Each row is a point. The window is the flat piece filled in between its corners: a triangle in 3 columns, a solid with four corners in 4, and so on. A path goes straight from each point to the next, and from the last back to the first. List the points from which the path goes on through the window.

Window (3 x 3)
[[-13 -15 -39]
 [ 22  11  43]
 [-13  18  17]]
Path:
(1): [-18   6  21]
(2): [-21 -13  28]
(3): [-7 34  7]
(4): [ 0 38 11]
(5): [-27  -8  22]
(6): [-32  -6  26]
(7): [ 7 34  1]
(8): [25 39 41]
(9): [-24  -4  54]
(10): [-2  4 36]
(11): [ 4 21 17]
(12): [-10  18 -32]
(13): [-14 -60 -34]
(14): [-7  9 76]
(15): [59 27 37]
(16): [ 2 43  3]
Through the window after points: 2, 4, 6, 10, 12, 16

Window (6 x 6)
[[ 31   8 -28 -11 -36 -39]
 [-41  41   6 -33 -21 -37]
 [  9  10  -2  29  21   6]
 [  5  13  19 -12  33  35]
 [-20 -31 -39 -13 -46  -4]
 [-31 -26  53  13 -12  67]]
Path:
(1): [-19 -29  11 -38  18   0]
(2): [ -5 -38  28   3  -6   6]
(3): [-30   4  -4   5 -25  49]
(4): [  1  10   2   2 -13  39]
(5): [-18 -16  28 -13   7  -3]
(6): [-13 -49  42  -2  -7  33]
(7): [-31  12  37  14  -7  68]
(8): [ -3  43 -24 -39 -57  17]
(9): [-49 -10  24 -24  -3 -41]
(10): [-25 -54  33  -8  -2   0]
(11): [-32  22   7  16 -51  50]
(12): [-28  29  -1  10 -28  20]
Through the window after points: 2, 4, 6

Window (8 x 8)
[[  8 -44 -19 -45 -55 -17  30  18]
 [ 18  38 -40 -10   5  -6 -15 -20]
 [ 28 -31  22  39  34  22 -30 -24]
 [ -2  35  59 -26  -6  33 -32 -53]
 [ -5  -8  68 -17   9  -1  33 -25]
 [-50  60  16  18 -32 -21  39 -27]
 [  9  33  22 -46 -51  19  30  10]
 [ 38 -32  20  25  -1 -33  -7 -11]]
Path:
(1): [ 18 -30  24  -1 -10 -17  31 -33]
(2): [ 16  -4   4  32  -3  22  27 -62]
(3): [-32  12  59  -2  16 -38 -18   8]
(4): [-32  33  -3  -9   8 -21 -30   4]
(5): [ 31 -14  39  27  -7  20  35 -63]
(6): [ 35   4 -12   4 -22  -1  40 -37]
(7): [  0 -17  26   7  -3 -19 -16  13]
(8): [ -9 -17  10 -23 -13 -10  -4  15]
Through the window after points: none

Window (9 x 9)
[[-80  -3  13  39 -23  20  15 -31  29]
 [-39 -45  26  37  21 -14  23 -24  13]
 [ -1  12  11  10  43   0  21   6   8]
 [ 51 -12 -48 -30 -45 -38  47  39 -65]
 [-22 -17  16 -17  18  -3  66  14  23]
 [ 14  -2 -16  -1 -10 -46  17  68  -2]
 [ 24  -9  40 -19  -2  -5  -3  44  10]
 [  0   1  35  91 -34 -14  24 -18  35]
 [ -3  13  40  15  -1 -50  17 -14  21]]
Path:
(1): [-48  -2  49  38   6  -4  38  19 -13]
(2): [ -7  -2  23   6 -10  -7  23  27 -17]
(3): [ 43 -28 -20  -1   1 -44   5   1  15]
(4): [ 18 -26 -38 -18 -30  -3  23  -5  28]
(5): [ -3   0   2  14 -23 -25  38  19 -33]
(6): [-13  22  35  44 -42 -26  33  26 -19]
(7): [ 28 -35 -21  23  -6 -24   7 -20  13]
(8): [ -8 -12   6  34 -17  -8  11 -14  41]
(9): [-31  23  54  62 -18 -21  45   1 -20]
(10): [-23   3  16  14 -23 -17  31  27 -18]
(11): [ 23 -37 -10  11 -12 -31  10   9  37]
(12): [ 15  -9  -6  25 -12 -32  -5 -14  71]
Through the window after points: 4, 8

Window (12 x 12)
[[-29  73 -32   4 -16  17  23 -55 -16  -7   1  31]
 [ 35  19 -22  -5 -24  27   6 -15 -46  35  74  14]
 [ 57 -36  21  12 -54 -13 -16  28   5 -37 -44  10]
 [  3 -20  31 -24 -21  19 -26  25  33  33   7  32]
 [ 30  -1  21 -25  25  18 -27 -13 -28 -11  24 -48]
 [  2 -24 -22  19 -26  -1 -68 -56 -57 -26 -14  85]
 [ 53  50  46   2  44 -14  11 -42 -29 -15  52 -19]
 [  0 -65  14  18  -4  16  40   3 -52  29  -3 -33]
 [-22  25 -25 -38  39  26  37  -9 -73  41 -54   6]
 [-28  46 -40  29 -23 -12  22  67 -65  24 -29 -16]
 [ 52 -21  18  16  -3  25 -21 -22  42  34   5   2]
 [ 40 -13  -7 -34  29 -55 -25  -5 -36 -12  40 -31]]
Path:
(1): [ 34  11   4  -2 -25   0  10 -43 -41  32   1 -11]
(2): [ 18  -6   5  -1 -24  -5  17 -21 -41  34  -5  -9]
(3): [ -2 -14  -5   2  15  25  10   4 -32   9   3   0]
(4): [  6   2 -41  12  19  31   1  -5 -12 -14   8  35]
(5): [  6   7  39 -15 -22 -12 -25 -42 -43  41   2  -7]
(6): [ 20  27  23 -22 -18  -5  -2 -19 -18  31   8 -17]
(7): [ 20   1 -10   2  42  13  25  18  -1 -17  18  -4]
(8): [ 39  -7 -18  17  30  29   2   7 -21 -34  17  27]
(9): [ 14  -3  37 -16 -17 -13 -17 -53 -26  31   9 -10]
(10): [ 19  21  -1  -8 -18  -4 -23 -27 -26  11  11   3]
(11): [ 28  14 -14  -1  36  25  12  19 -31 -23  18  38]
(12): [ -3  -6 -17  19  35  10  14  19 -52 -31  24  -3]
Through the window after points: 2

Window (14 x 14)
[[-17  -4 -43 -71 -52 -72   7   8  61 -56   5 -49  29  39]
 [-44 -58  32  -8  51  52  42   2  35  -1  78  38 -20  66]
 [ -5 -56  43  18 -50   6 -17 -45   5  -6 -60  11 -25   9]
 [ 22  10   9 -18 -42 -28  34  23 -35  28   5 -61  -5  37]
 [ -1  13  43 -37   7  11  15  -9 -25 -33  24 -33  29  68]
 [ 38   7  39  58   0  34  -2 -13  41 -65  -8  10  -8 -44]
 [ 18  34   0 -17  15   6  -6  43 -85  -1 -19   7 -36 -53]
 [ 21  96 -49  -1  -8  25   9 -25 -60  28  23  26 -11   0]
 [  6 -14  -8  33  45  24  -3   0  -5  -8   2  20  22 -16]
 [  3  10 -30 -27  30  80 -10  53   9  45 -10  17  -1  48]
 [-30  -9  16   9 -27 -46 -39 -18  14  -9  54   8 -20  33]
 [ 35 -25  47  -8 -17 -19  -2  -7 -36  -7  26  50  -7   7]
 [ 33  11 -30 -20  -6   1 -31 -68  43  15 -11 -15 -28  29]
 [  3  21  47  50  16 -50   5  -4 -15 -23  -8  49 -33  -9]]
Path:
(1): [  6  60  42 -32 -28  20   7   7   6  34 -22 -17  -6 -47]
(2): [  7  11  37  -1 -17  -8  -6 -15   1   8   2  14  -1   0]
(3): [ 15 -22 -40  31   0  -1   7  -9 -47 -49 -11  26 -52  27]
(4): [ 19 -10  -9  18  -7  -3  -2   1 -21 -24  -1  11 -30   5]
(5): [ -4  21  62 -16 -12   2  -2  -2  30  42 -25  16  17 -44]
(6): [-15  54  24 -23 -21  16  -1   2  12  25   5  29  17 -65]
(7): [ 28   0 -18   4  28  10   0  20 -61 -17  -3  -5 -36  53]
(8): [ 38 -37 -26  16  -4  24  -7  -7 -17 -27  11   4 -24  43]
(9): [ -7  19  36 -10   3   5  12  -8   8   7  -7  12  -3 -12]
(10): [-15  12  24 -12  -8  -4  12  -6   3  -9   7  -5  12   0]
(11): [ 42 -33  -8  -7   1  -6  -8  19 -39 -37  18  27 -27  61]
(12): [ 18 -10  -1  23 -12 -18 -33  -3 -39 -55  28   0 -34  52]
(13): [-20   5  29 -20 -12  -6  10  -8  27  33  13   3  11  -6]
(14): [  0   6  27 -13  -2  13  -9 -36  16   8   5  -2  -4  -3]
(15): [ 28   2  -6   5   1   1   1  -6   3 -31   9  -1 -14  41]
(16): [ 21   4 -15  11 -10 -21  -9  -3 -25 -26  -2   2  -5  19]
Through the window after points: 2, 6, 12, 14

Window (14 x 14)
[[ -3   8 -31  -4 -17 -14  36  32 -26  32 -50  36  -8 -14]
 [-11 -31 -39 -32 -74  16 -10  -6 -22 -67 -14 -52  26 -35]
 [ 19  66  -4 -28   6   6 -59 -32 -13  -8  -8  34  31 -44]
 [ -4 -78   8 -38   7   0 -21  -4  22   2  -4  14 -11 -12]
 [-31  43  -6   6 -14 -24 -20  30  41  -8  21  10  43   8]
 [  4   3  14  24  48   0 -11  11  12 -99  58 -42  -8  -3]
 [-42 -24 -47  23  19 -30  32 -16  28 -32 -16 -60 -42  16]
 [-24  -9 -37  19 116  24  25   4  12  -5  33  13 -11 -30]
 [-21   3   0 -32  74   0 -13  -8 -38  18  50  15  14  -8]
 [  5  11 -53 -70  -1  19  -1 -14  25  -8  52  13  -7  12]
 [ 45 -11 -35  34 -37  -2 -30 -25  27  62 -43  16  19   9]
 [ 21  25   3  -1  -4 -53  54  20  50   6  -1 -11  33 -18]
 [-36  39 -13 -14 -21  16  67 -41  -6 -25  22  76  19  12]
 [  5 -14  -4  16 -26  65 -10 -44  22 -10  -6 -44 -38 -17]]
Path:
(1): [ -2 -11 -12   1  12   2   0 -14   3  -5 -19  -8  16  18]
(2): [ 43 -11  -3 -40  22  16  -4   4   1  -8 -40 -37  37  31]
(3): [-54   9 -44  10 -15 -19  -6  -5  16 -17  67  19 -28 -56]
(4): [-11 -11 -12   2 -23 -27 -27  -1 -12   5  20 -13 -19 -40]
(5): [ 13  21 -31 -31  38  60  -1 -15  42 -41 -25 -23  38  23]
(6): [-22  -4 -18 -31  33  22  29  -3   8 -16 -24   4  19  16]
(7): [ -3  10 -10   9   2  -8 -20 -16 -14  -3  58   4  -5 -35]
(8): [ 11   4 -27  -7 -29 -34  32   9  16   2  24   1  -2 -45]
(9): [ -3   4 -10   0   4   7  12  -2  12  -5 -25  -9  10   2]
(10): [ -3  -7   2 -26  28  29   0  19   9 -25  -3 -11  -1  30]
(11): [  1   9 -36  -7   0 -15  -1 -19  13 -33  48  -1  -1 -33]
(12): [ -7  -3 -50  11 -21 -17  -5 -13  34  -4  12 -20 -38 -39]
Through the window after points: 6, 8, 10, 12

Window (14 x 14)
[[-48 -11 -34   2 -18  -9 -10  25  -9   6  23  -4 -23  33]
 [ -9 -14 -42 -45  -3 -20 -80 -18 -12   2  24 -24   7  20]
 [-59  30   3   8 -19   4  20 -34   9 -11  12  10 -62  10]
 [-23  63 -11  34 -41 -64   5 -24  18 -30  -1 -20 -31  12]
 [ 40 -12 -27 -46 -14 -34  14 -32 -18 -39 -27  22   0   6]
 [-25   7 -10  34  47 -27 -12 -33  -5 -70  36  62 -16  21]
 [-21  22 -15 -77 -22 -28 -27  33   6  16  16 -33  -4  12]
 [ 31  -7 -12 -36 -22 -41  -9 -35  29  22  14  31  16  21]
 [  1  -2  16 -22 -59   4  15 -22  34 -10 -11  11  71  -5]
 [-33  26  -3   0  24   4 -11 -27 -24  12 -18  32  38  51]
 [-53 -35 -48 -10  47  -9  26 -26   8  32  14  55  -5 -49]
 [-54  83 -63   8 -29   2  18  -3 -24  16  29  32 -13 -10]
 [-25 -10   8  14  24  24 -17  12 -59  13  20  39   9 -22]
 [ 61 -21 -18 -40 -19 -10 -35  24  34 -49 -48   1 -45 -14]]
Path:
(1): [-32   9 -23 -15 -16 -41 -43  -9 -28 -48 -23  48 -17   4]
(2): [-45  12 -13   7 -43 -24   1 -18 -16  -9  -2  47 -48 -15]
(3): [-33  27  -3 -13  10  11  10 -28  23  -8  20 -22 -21  30]
(4): [ 33 -35 -11  -4  -8  32  -4 -37  40  -9  50 -44  22  27]
(5): [-35  27 -10 -18 -25 -40 -11  -9  -8 -13 -20  43  14  -7]
(6): [ -9   2 -13 -16 -52 -31 -14 -23 -12  43 -32  65 -13 -25]
(7): [ 20  -6 -28 -38  33 -16  12 -15   4 -56  27 -21  14  32]
(8): [ 19   7 -14 -12  -8 -11  20 -38   5  11  36   5  24   3]
(9): [-21   7 -22 -25 -19 -28 -13  -7   8  -8 -14  26  -8   5]
(10): [  3 -31  -8 -20 -57 -55 -33 -28 -30 -73 -29  29  -6  -7]
(11): [ 46  23 -26 -36  34  37   3  35  69  28 -12 -12 -31   3]
(12): [ 11  36 -15  20  13   4  15  36   1 -27  12 -55  20  19]
(13): [-24  24 -13 -11 -30 -43 -15 -25   8  -9  -4  17 -26   5]
(14): [-36   1   4 -12  -4 -56 -20 -14  28  -2 -10  64  -6  12]
(15): [ 32 -14 -29 -21   6  21  -9 -20 -25 -18  11 -31   7  11]
(16): [ -5  19 -14   6  18  11  39 -15  25   8  32 -20  -8   8]
Through the window after points: 2, 4, 6, 8, 10, 12

Window (14 x 14)
[[ 33  72  59  12 -32 -18  20 -21 -13  -2   4   2  52 -54]
 [  6  21  35 -31 -33 -10 -25  10  12 -33 -62 -11 -37  18]
 [ -1 -42  26  11  20   9  17 -24 -41  35 -44  -1   5  -8]
 [ 16  25   6 -60  49   6  10   0  -2 -19   8   6  35  20]
 [ -9 -43 -12  84 -41  23 -17 -13 -12  -5  14  33  22 -22]
 [ 21   2  -4  14  21   7  15 -35 -11 -41 -26   5   4 -27]
 [-17 -55  45   7 -22 -55  -5 -16  26 -22   1 -16 -18  -5]
 [-23   6  18  30 -11 -41  13   4  17 -30   0  31  67   8]
 [  1  26 -16 -46 -25 -20  29  66   7 -46 -12  -9  62 -53]
 [ -8  -3   4  -8 -48  -1   6 -23 -56 -32 -17  -9  23   5]
 [ 20  42 -18  40  -6 -31 -21  83 -15 -42  26  -2  -4 -11]
 [ 50 -50  55  -6 -23 -26   6  21 -25   2 -48  -7  43 -18]
 [ 51   7  -8  22 -52 -18  74  25  19 -40  -8  15  -8  -1]
 [ -8 -47   8 -11  -2  -8 -24  36 -15   5 -36 -70  78  -7]]
Path:
(1): [ 10  -3  -6  -5 -28 -37 -52 -18 -15  20 -54  21  33 -19]
(2): [ -6 -14  46  15  -2  10  45  21  -3 -48  18 -27  11  -9]
(3): [-26 -29  19  15 -16  26   6   3 -49 -67  13  -7  64  -6]
(4): [ 21  17  -1 -21 -33 -32  14  -3 -12  11 -40  -3  -3 -10]
(5): [ 21   0  -2  23 -32 -45   3   7 -15   5 -23  10  25 -13]
(6): [  8  -8  45  15 -15  32   5  -7  -7 -28   0  -5  34 -29]
(7): [-11   7  17   4   7  22  26  21 -19 -35  -4 -19  -9  -4]
(8): [ 19 -17   4   9 -29 -36 -10  -9 -20  -5 -22   8  35 -13]
(9): [  4  -5 -17  -4 -40 -80  23 -16 -19  18 -19  37  34  19]
(10): [ 12 -26  41  26  -1  36  -8   6  -9 -29 -17 -32   2 -19]
(11): [ -7  -1  62  24 -36  13   7  25 -22 -79  -5  19  29  21]
(12): [ 39   7 -24  10 -14 -32  27  13  10   2 -12  -4   3 -27]
Through the window after points: 3, 5, 7, 11

Window (14 x 14)
[[ 21  25  25   6 -46  12  -4   1  27   8  17   4 -45 -11]
 [ 35  50  21  22 -29  21 -16  30 -55 -16  15  14 -25  -3]
 [-23 -15  -5  15  44   4 121  77  58  38  12  38 -18  59]
 [  3  16  29 -22  12  36 -15  -1 -13  12   8 -14 -36  59]
 [ -1 -76  46 -22  46 -38  78  93  26  74  20  11 -22  59]
 [ 48  12  -9  23  14  26 -25  -1 -20 -24 -10   1 -54 -34]
 [  9  32  -1 -41   6  24   8  19  -5  13  10 -17  11 -12]
 [ -6   1  -1  -2  -9   1 -37 -23 -18   0  16  34  17   9]
 [ 57  18  18  -1   9   2 -25   3  14 -51  15 -14  30  27]
 [ 63  19   6 -26 -27   4  26 -14 -27   8 -25  20 -38  21]
 [  3   6 -36  -4 -16 -12 -24  25  -5  17   9 -44   7  54]
 [ -4  12   9  27 -21  46  -2  16  11  -4 -48 -21  41  17]
 [ -3  25  14 -32 -27 -18 -43   8 -22 -63 -18  19 -41 -12]
 [ 21 -22 -10 -12 -33  49  -8  20 -11 -42  22  -2  -1  10]]
Path:
(1): [-21   2  11  36 -33  -3  28 -27 -25  10  28 -28   3   4]
(2): [ -9  31   0  28 -15  -6  37 -11 -14 -37  48 -41 -29  26]
(3): [ 26   3  10 -17  -9  24  -5  36   7   2 -14  14 -21   9]
(4): [ 45   9 -19  -7  11  51  14  73  66  26   3  33 -18  28]
(5): [-10  -8  24   1   2  -4  38  -3 -31   9  13 -18  -3  34]
(6): [ 14  -6  18  18  10   2  22   9 -36 -12   9 -40 -44  15]
(7): [ 34  18   0 -37 -10  25 -12  49  59  19  -2  46   6  21]
(8): [ -4   9 -16 -20  11  24 -18  70   8  36 -15  44  26  23]
(9): [ 13 -17  22 -11   4  -4  35   8  13  -9   9 -13 -31  32]
(10): [  8 -19  29   1   9   5  47   9 -14  12   2  -8 -19  23]
(11): [ 19  11  -9 -14  -6   1   2  71  43  21  14  38 -20  32]
(12): [ 38  12   0 -22  -5  26 -14  43   5 -19  -9  18  -8  12]
Through the window after points: 10
